Rows are points. Two turns around zero, p and q, are shown by what they do to some points. Write where each new point lands after one turn and then the other. Backwards means that the second turn is done in reverse. Each puzzle has new turns, and all numbers are rounded.
In the rows, 128 means zero.

Turn p:
[118 102] => [125 100]
[ 84 162] => [ 77 150]
[182 120] => [182 134]
Turn q:
[104  81] => [138  76]
[130  79] => [159  90]
[130 148] => [117 145]
[150 132] => [143 145]
[126 200] => [ 83 184]
Where do these land?
q, then p backwards: [113 121] => [117 116]
q, then p backwards: [164  82] => [179  99]
q, then p: [107 180] => [ 74 143]

Turn p:
[196 175 109 100] => [143 196 107  76]
[113  77 152 202] => [170  94 144 204]
[135 125 129 135] => [137 131 128 132]
[ 90  83 112 134] => [129  68 122 141]
[113 133 150  65] => [ 91 120 163  83]
[171 171 117 132] => [137 184 107 115]
[ 77 133 127 128] => [ 88 102 125 146]
Turn q:
[141 146  94  69] => [167 139 103  75]
[147 156 173 164] => [106 163 175 151]
[155  91 187 157] => [104  99 196 148]
[ 99  70  92 165] => [129  71  94 177]
[102 152 130 106] => [110 147 106 105]
[124 153  91 107] => [152 149  94 112]
Where do these land?
q, then p: [211 154 134 110] => [140 195 180 103]
p, then q backwards: [ 72 138 115 112] => [ 80 101 154 132]
p, then q: [ 87 115  82 152] => [150  87  95 164]
p, then q: [ 96 135 154 119] => [ 87 119 125 135]
p, then q: [139 111 128 194] => [159 138 155 182]
q, then p: [163 115 156  80] => [124 126 180  87]

Turn p:
[122 112 141  99 133 106 147  90] => [123 109 135  82 119 109 132 103]
[175  92  72 152  90 151 168 134] => [160  89  79 154 113 144 194 147]
[175 173  89 147 148 142 174 141] => [128 166  97 138 164 148 197 130]
[ 88  92  86 110 157 148 121 165] => [ 92  83 112 135 162 130 107 177]
[194 129 139  97 109  59 126 162] => [216 138 139 116 165  83 139 122]
[ 89 179 182  98 100 173  74 127] => [121 188 155 105  84 159  57 157]
[105 110 183 116 165 140  79 176] => [123 121 198 140 156 144  69 153]
[139  89 112 161  98 128 178  94] => [128  87 110 137  85 120 184 108]
[ 76 106 115 139 164 124  80  97] => [ 79  98 118 138 134 131  68  99]
[123 185 180 159  87  85 147 134] => [142 198 163 145  91  78 143 111]
[122 141 111 131 157 151 114  88] => [ 97 132 105 117 133 162 117 101]
Turn q:
[108 117  61 130 147 117  80  35] => [154  87  31 103 135 140 103  72]
[110 173 128 115 175 182 113 127] => [ 96 153 117 141 168 187 142 103]
[ 92 135 118 112 106 136 155 154] => [ 75 123 135 115 117 122 138 147]
[130 104 135 151  79  51  88 143] => [150 121 140 124 103  59  56 133]
[ 80  87 162 103 132 120 213 128] => [ 98  64 180  96 133 107 188 142]
[164 181  87  88 151  86 140 106] => [147 170  74  87 178 104 145 144]
[113 126 146 181 117 159 114  91] => [136 123 135 140  89 148 128  67]
[162  96 168 153 153 124 132 161] => [163 124 175 176 136 119 135 141]
[171 131 154 106 128 149 109 132] => [161 152 146 127 134 164 119 150]
[150 131 123 141  93 157 136 205] => [100 165 150 171  90 129 126 181]
Where do these land?
q, then p: [ 91 152 136 109 137 113 135 125] => [ 97 121 137  98 140 117 107 123]
p, then q: [ 80 115 140 133 104 146 112 134] => [107 125 145 136 100 121  81 130]
q, then p: [160 148 127 124 121 202 149  74] => [127 146  98  92  94 176 183 163]
q, then p: [126 131 125 140  79  95 100 105] => [171 134 101 112 119 114  87 117]
p, then q backwards: [153  79 102  75 119  97 116 225] => [180  62 128  72 169  60 127 151]
p, then q: [148 199 141 161 145 148 154 106] => [ 92 170 122  92 126 143 176  88]
q, then p: [185 174 184 194 170 171 143 108] => [121 196 142 115  95 173 203  70]
p, then q: [ 95  81 104  79 137  86  77 130] => [163  83 103 150 163 124  58 147]
p, then q: [126 110 151 131 117 120 165  92] => [134 106 144  81 107 120 140 138]
p, then q backwards: [116  91  70 134 150 101 130 181] => [117  90  89 112 184  91 132 161]

Turn p:
[107 108 103 151  88 138  98 125 155 120 174] => [116 139 121 159  92 136 101 151 163  92 162]
[157 101 149  98 100 113  96 103 151 160 111] => [171 118 143 130 112 114  94 120 162 176 137]
[137  96  82 155 136 118 134 101 118 165 116] => [135 113  80 179 139 107 105 120 118 138 123]
[139 171  98 149 156 143 161 137  94 164 141] => [105 157  87 148 150 133 169 130  83 147 132]
[152  94 145 150 143 118 157 145 159  85 160] => [173 105 140 127 140 149 142 131 121  68 154]
[ 98 136 156  91 164  94 112 138  78  86 122] => [ 87 113 169  67 154 103 111 111  96 118 127]
[100 100 156 148 117 147 158 121 122 128 100] => [118  79 128 138 110 155 140 107 131 126 100]
[136 146 117 112 126 115 147 166 138 152 110] => [137 124 116 116 135 106 164 159 130 150 121]
[156  88 148 138  94 122  81 135 142 124 178] => [159 126 155 141  92 141  86 150 134 118 185]
[ 97 160  87 101 153 173 169 109  82 102 123] => [ 77 157  71  88 138 138 144  91 108 109  96]
[ 92 167 158 123 156 109 125 158 151 123 125] => [ 99 127 172 111 165 129 161 150 144 128 124]
[109 126 141 115 168 129 139 128 162 150 117] => [127 110 128 125 177 144 139 131 156 143 121]
[145 136 104 149  94 178  85 122  94  86 117] => [121 173 125 128  72 145  86 136  99 107  93]
[166 163 148 111  98  97 128 105 147 148  99] => [166 151 157 134 117  94 150 108 146 171 117]
Turn q:
[166 132 132 105  79  96 109 112 136 146 134] => [155 137 108 140  67 107 129 136 135 150 146]
[125 138 103 125  98 150 127 176 178 127 152] => [101 138 118 114 120 150 150 180 177 128 143]
[173 123 160 108 121 129 147 140 125 149  94] => [161 122 169 134  94 128 148 141 113 145 105]
[142 130 162  95 131  95  64 134 133 166 125] => [154 123 163 137 100  77  89 142 141 147 166]
[109  86 125 114 154 143 143 111  97 160 118] => [117  81 146 127 142 143 117 103  94 156 129]
[ 90 143 140 177 150 153 139  79 131 106 144] => [100 151 124 135 159 147 126  62 133  90 129]
[136 134 114 169 167 127 156 112 120 105 160] => [141 130 104 149 180 139 155  98 133 107 122]
[119 168  92 134 142 143 159 123 120 119 118] => [122 161 111 115 163 149 135 121 127 148  98]
[ 95 143 126 153 158 171 142 100  92  67 167] => [111 158 106 123 189 164 132  93  90  79 148]
[131 114 115 145  91 124  75 168 135 134 113] => [117 118 121 147  99 125  86 180 152 114 126]
[115 107 176 105 133  79 153 125  86 159 106] => [123 100 159 141 113  70 139 111  74 152 114]
[137 119  92 107 112 126 122 155 183  98 105] => [136 119 108  76 109 136 130 168 168 118 111]
Where do these land?
q, then p: [153 115 108 127 177 132 101 146 105  80 122] => [164 143 129  94 158 134  94 150  82 114 122]
q, then p: [149 136 126 159 117  99 129 154 123 136 129] => [140 117 136 158 130 112 148 152 117 112 109]
q, then p: [156 127 138 118 129 118  56 146 130  70 104] => [165 166 168  86 110 103 102 169 107 103 135]
q, then p: [139 145 120 135 109 101 118 124 114 106 167] => [123 157 111 145 133 100 143 139 111  99 141]
p, then q: [156 150 120 141 112 126 140 140 102 161 118] => [116 132 117 168 127 126 138 133 114 163 105]
p, then q: [ 63 150 156 156 201 172 145 115 110 114 129] => [ 86 124 169  83 182 169  99  82  96 109 119]
q, then p: [145 133 116 142 131 111 127 120 203 117 146] => [174 140 116 127 140 122 150 128 185  99 130]
p, then q backwards: [137 109 137  81 120 105 119 142 121 166 121] => [126 119 105  78 140 100 115 129 138 157 131]
q, then p: [130  95 130 143 121 133 132  89 136 169 113] => [136 111 123 164 100 144  99 103 153 140 124]
p, then q: [ 31 116 116 164 110 130 160 109 173 103 107] => [ 82  97 117  70 117 138 134  99 163  58  82]
p, then q: [118 143 101  93 105 136 127 125 124 160 120] => [108 129 112 119 120 115 125 135 159 173 123]
q, then p: [129 105 162 143 125 180 150 144 121 123 180] => [106 116 120 121 119 188 154 108 107  84 144]
p, then q backwards: [158 139 134  62 108 120 162 109 103 157 108] => [132 142 106  74 133  87 158  78 145 143 126]

Turn p:
[158 152 109  98 118 132 105 154 119 122 161 144 105 117] => [162 162  97 103 136 148 104 150 125 117 143 134 119 146]
[110 157 152 111 161 137 140  99 143 121 125 130 115 156] => [102 154 175 118 154 136 129 109 131 123 133 131 152 133]
[143 102  93 161 127 123 141 144 156 165 117 128 124 156] => [123 100 104 135 126 142 159 130 176 164 116 147 126 134]
[126 155  99 131 122 113 145 138  96 108 139 152 111 119] => [126 160 105 148 133 122 120 148 110 112 118 158 120 151]
[104 118 122  95  94 110 135 104 126 122 120 161 161 106] => [116 110 111 111 111 115 106 110  77 123 116 158 142 106]
[104 160 157 123 115 116 116 135 142 155 148 120 129 145] => [113 139 152 111  95 131 116 128 134 142 167 131 140 144]
[158 111  99 164 123 127 117 119 103 163 121 123 125  91] => [161 112  95 165 132 119 140 116 136 142 143 139  85 113]
[164 107 114 139 115 126 149 120 116  96 159 123 130 137] => [156 111 131 120 141 129 156 164 117 106 108 144 113 138]
[104 139 149 110 159  93 141 149 138  95 122 113 112 111] => [ 99 165 148 116 129  90 103 149 137 123 107 110 127 118]
[101  90 143 145 160 147 159 128 106 117 121 163 101 102] => [ 86 112 127 173 173 134 107 152 116 120 118 121 117 101]
[128 101 155 125 122 136 164 113 112 129 102  95 142 102] => [119 110 153 139 124 118 143 120  94 145 104 101  96 102]
[115 157 168 142 135  94 106 129 143 149  92 141 130 130] => [121 136 160 146  97 115  85  99 157 144 134 134 141 124]
[131 113 103 140  94 135 108 148 133 139 101 136 109 151] => [126 102  92 130 115 149 122 111 153 131 114 126 121 160]
[129  99 135 110 140 139 128 115 102 121 146  92 156 145] => [143 106 143 114 147 107 158 136  98 135 135  96 139 135]
[161 159 143 107 165 163 109 102 145 120 156 130 165 145] => [173 152 162 108 149 151 149 119 124 115 152 123 175 108]
[118 156 129 162 109 121 116 167 158 159 109 102 147 164] => [121 130 129 135  65 136 148 118 174 156 135 117 148 153]
[122  98 106 115 117 161  97 112 137  95 139 123 112  99] => [129 112  94 103 150 133 129 119 121  77 134 105 112 111]
Turn q:
[162  98 145 100  94 145 133 163 110 124 110 143 144 155] => [166  90 109 123 105  95 142 149 126 127 103 160 150 129]
[110 126  93 104 144 104  93 152 151 161 134  98 145 130] => [ 94 106 100  94 139 119 106  97 148 154 140  99 148 126]
[164 133 108 123 160 133 103 149 141 109 148 164 123 107] => [150 129 137  97 141 165  94 130 166 121 117 150 136 113]
[127 158 160 110 158 137 161 111  96 143 125 148 118 146] => [133 149 148 110 149 117 123 139  72 112 127 155 120 153]
[102 151 158 152 153 148 150 147 152 129 140  92 133 113] => [125 155 133 132 146 156 152 140 119 139 160  98 160 161]
[ 96 104  95 158 109  88 133 106 150 138 104 106 155 164] => [ 79 124  95 172 143  93 141 110 146 140 102  96 112 129]
[114  99 137 101  97 129 109 103 132 101  94 106 140 102] => [121  94 140 128  99 130 173 120 120 130 112 100 121  88]
[102 161 119 126 131 142 130 104 143 127 144 138 114 161] => [105 143 122 132 119 152 114 110 109 122 117 132 108 168]
[153 138 155 126 139 111 164 149  89  95 113 135 106 128] => [151 151 153 112 126 101 132 183 122  93 123 135 129 129]
[122 116 154 153 139 151 141 132 133 147 157 152 135 137] => [150 129 130 160 153 140 124 116 119 121 142 150 147 153]
[132 105 138 139 114 129 138 113 146 156 113 158  92 156] => [130 103 148 154 135 108 131 120 138 134 125 158  95 162]
[143 150 118 154 123  87 116 120 153 138 135 112 147 123] => [106 168 131 135 130 115 122 107 160 154 122 117 138 117]
[165 105 122 147 102 146 102 145 106 111 123 152  88 113] => [164 102 147 146  96 135 103 160 156 128 135 151 111 107]
[110 140  94 145 100 121 144 126 156 126 154 143 137 102] => [104 152 100 143 120 152 142 107 161 115 148 143 120 119]
[108 115 132 100 121 118  95  99  91 101 132  98 123  98] => [127 113 146 117  97 130 124 115 100 108 135  84 120  80]
[158 131 136 100 153 144 163 105 116 132 133 106 134 133] => [166 150 121  97 146 118 143 126  95 133 122 122 111 133]
[110 147 111 136 140 143 104 151 113 139 116 126 141 107] => [103 119 117 121 133 151 109 148 119 145 146 128 148 108]
Where do these land?
q, then p: [125 141 103 225 127 114 148 120 147 135 151  69 136 127] => [121 176 136 147  91 124 191 126 190 131 183 137 120 139]
q, then p: [107 124 137 108 122 125 152 109 126 126 159 143 126 147] => [131 127 142 133 148 119 135 123 115  95 109 147 132 153]
p, then q: [107 125 133 131 139 110 137 136 140 112  47 135 113 149] => [ 71 109 153 158 139 128 152 122 115 164  99 106 116 127]
p, then q: [144 117 132 103 145 130 149 113 139 129 151  45 120 146] => [142 144 141  76 138  84 161 128 106 114 152 115 121 172]
q, then p: [159 128 107 113 106 134 114 119 115 137 140 151 122 147] => [144 113 105 123 133 137  97 104 137 118 123 154 116 133]
q, then p: [116 122 115 108 132 126 100 127 128 147 149 156 134 114] => [130 107 120 118 151 124 118 113 112 102 145 132 137 104]
p, then q: [111 125 141 108 117 133 149 124 101 143  36 142 164 127] => [ 99 119 141 181 137 103 130 130  78 174 129 122  99  81]
p, then q: [143 121 129 138 136 115 150 134 142 110 114 136 115 142] => [113 110 144 126 140 133 146 147 136 140 115 136 134 140]
p, then q backwards: [149 137 140 153 129 110 118 171 129 138 140 150 118 149] => [152 135 124 164 121 144 117 168 137 117 131 134 104 139]
q, then p: [124 137 130 103 112 116 144 133 151  85 156 132 130 134] => [123 138 137 105 114 143 146 111 113 100  88 135 135 137]
q, then p: [123 139 123 137 127 149 149 112 144 149 154 112 114  68] => [127 155 143 117 148 162 153 154 111 118 171 145 111 118]
p, then q: [129 141 142 117 118 113 106 113 152 129 132 140 143 128] => [136 124 137 121 109 133 136  99 126 122 113 143 138 107]
p, then q: [129  96 132 138 117 121  92 129 114 137 153 122 119  66] => [150 124 136 116 108 130  95 120 177 110 160 102 110 105]
q, then p: [149 103 136 160 155 201 132 133 107 135 116 132 135 149] => [176 114 105 175 156 151 136 146 156 161 127 108 129 137]
p, then q: [129 141 140 123 153 120 130 110 107 115 119 145 119  89] => [117 150 168 128 129 143 100 141 129 127 132 121 133 105]
q, then p backwards: [104 140 137 107 113 147  80 150 101 124 119 130 117 146] => [101 110 162 122  83 120 126 144 127 125 129 152 154 138]
q, then p: [128 137 100 106 128 113 124 143 133 125 140 136 150 147] => [123 133 101 110 131 114 129  98 124 119 115 136 147 126]
